Each wall is flat, endless, passes through zero and stands at right angles to its row. A trip goes straight from one point to another. Which walls does it cross, in order?

Walls:
(1): [  9 -17 -36]
(2): [  2   0 -43]
(3): [ 32 -13  21]
(4): [14 50  1]
(5): [-31  -6  44]
Trips:
[ 2 34 27] to [39 16 55] => none
[ 21  12 -28] to [ 61 -13  39] => 3, 2, 1
[  6 -10 -21] to [71 -9  6] => 3, 4, 2
[  5 -24 -89] to [-20  21 -50] => 4
[-78  22  64] to [  5 -25 -10] => 4, 1, 3, 2, 5
[-12  17 -15] to [-14 -40  95] => 1, 5, 2, 4, 3

Walls:
(1): [  3  39 -14  -4  -3 -12  -9  34  -1  22  10 -16   4  40]
(2): [  3 -32  -4  -6 -28 -11 -17  42  32  -6  24 -17  50  -9]
(3): [-23  38  20 -13 -39 -34  -2  -7  23 -22 -14  -8 -27 -19]
(4): [  1 -32  39  27  29  11  13   5   0 -24  34  -9  35   8]
(5): [-33  -4  40 -22  66 -14  34  -2   0  22  14 -18 -49 -11]
Trips:
[ -6   1  52  53   7  -5  -7   8  -1 -11   6 -36  10  13] to [-16 -53  44  27  24 -16  -7 -15  64 -64  54 -78 -48  -9] => 1
[ 14  24 -49  19 -51  -1 -23  -9 -15 -31  25 -33  19 -10] to [-32  64 -66 -13  45 -40 -26  68   7  24  37  13  14  19] => 3, 5
[ 46  28  -3 -49  -1 -30  20  31   4 -12  -4 -23 -31   1] to [-52  12  -5 -17 -34 -38 -53  19 -19 -45 -16  12  20  21] => 2, 5
[ 28  21 -34  40  26 -26 -32  36   7  37  -3 -20   4  12] to [  9 -23 -66  -8 -75  10 -27   4 -17 -14   5   3 -13  13] => 3
[ 32   6 -25  18  11  14  22  -2   3  22 -25  32  -1 -24] to [-27 -19 -51   8 -15  -1 -28 -34 -23 -14   3 -40   1  -2] => 2
[-51  16 -95  10  15 -34  41  22  16 -26  32  -9  14 -57] to [-24 -26  36   4  -7 -21 -13  -3  56  -3  22  22 -14 -43] => 1, 4
